Rows are points. A path goes straight from each point to the next, and from the last back to the first. The post is the endless flat space through its rows: a point in 2 columns, a line in 3, a plane in 4, and so on, so that a path can go around it. How many times does the path go around the post? Going back the other way cancels.
In the rows, zero is written as 128.

Post (1 x 2)
[[123 122]]
Path (22 x 2)
[[143 105]
 [138  63]
 [ 96 131]
 [ 82 165]
 [142 145]
 [161 136]
 [104 177]
 [ 68 138]
 [ 98 171]
 [155 136]
 [170  65]
 [119  86]
 [ 62 163]
 [122 173]
 [179 127]
 [166 142]
 [136 158]
 [142 110]
 [137  66]
 [105 115]
 [108 143]
 [142 156]]
Times around: 3

Post (3 x 4)
[[ 95 157  58 120]
 [116 122 179 149]
 [118 125 112 153]]
Path (10 x 4)
[[147 160 120 187]
 [ 72 146 161 157]
 [114  80 161 129]
 [ 85 173 133  39]
 [119 178 113 143]
 [116 131 124 172]
 [ 86 131 139 125]
 [ 48 139  84 148]
 [114  98 122 126]
 [152 152 138 134]]
Times around: 2

Post (5 x 6)
[[152 121 164 140 165 158]
 [131 129 122 129 123 135]
 [120 109 145 181 100  73]
 [125 146 152 159 140 148]
 [130 142 138  96  88  25]]
Path (22 x 6)
[[106 191 172 104 121 152]
 [151 167 169 191  95 136]
 [157 136 150 169 128 125]
 [149  87 128 153  55 100]
 [ 94 181 158 155 123 157]
 [113  62 102 183 106 114]
 [ 93 128 141 205 140 151]
 [119 134 141 157 152 120]
 [191 106 115 137 148 105]
 [111 186 127 156 101 141]
 [129 161 183 134  84  93]
 [189 122 157 142 103 138]
 [156 148 192 191 155  95]
 [ 93 154 135 184 145  67]
 [ 74 127 186 194 161 148]
 [ 96 173 134 112 110 166]
 [ 71 151 159 156 146  92]
 [113 148 136 150 123  93]
 [170 138 131 123 145 124]
 [ 92 130  94 174  96 113]
 [142  98 153  89 139  86]
 [151  80 174 125 167 137]]
Times around: 0

Post (8 x 9)
[[ 92 130  73 141 169 137 169 103  88]
 [121 135 138 103 133 108 162 130 133]
 [ 98 112 131 140 116 120 145 115 112]
 [150 133 149 119 109 156 151 131 140]
 [127 102 136 115 148 140 125 143 151]
 [103 133 137 143 162 150 107 151 142]
 [249 147 103 145 174 139 107 113 129]
 [130 129  92 149 140 120 101 169 149]]
Path (27 x 9)
[[ 90 110 198 106  85  99 120 176 156]
 [158  82 116  87 148  88 122 144 121]
 [174 110 131 192 139 175  98 123 102]
 [167 121 133 173 148  92 145  85 114]
 [124 160  59 136  96 168 203 109 129]
 [ 56 131  96 138 124 140 109 153 141]
 [109 122 116 126 153 134 122 126  99]
 [ 68  91 116 145 136 115 137 163  99]
 [100 177 147 147 202 120 171  91  97]
 [152 142 130 130 120 160 173  86 153]
 [141 135  72 154 178 171 134 108 120]
 [130 148 155 100 155  85 136 187 194]
 [148 107 128 189 120 154 104 142 136]
 [143 123 150 149 113  83 132  91 116]
 [ 99 135 162 115 140 143  85 137 163]
 [168 133 144 158 149 156  93 113 133]
 [ 93  92  76 150  56 112 127 160 159]
 [123 134  91 126 162 173 128 118 118]
 [124 148 126 126 171 132 125 153 115]
 [ 87 130 149 177  99 137 168 104  80]
 [160 112 153 124 191 140 126 122 114]
 [ 82 110 103 114 109 155 122 199 129]
 [ 81 148 104 115 113 186 176 124  90]
 [169 166 116 147 182 136 106 156 122]
 [120 145 114 188 169 202 140 108  97]
 [141 124 177 114 173  81 101 146 195]
 [131 131 146  96 101 136 181 153 155]]
Times around: 2
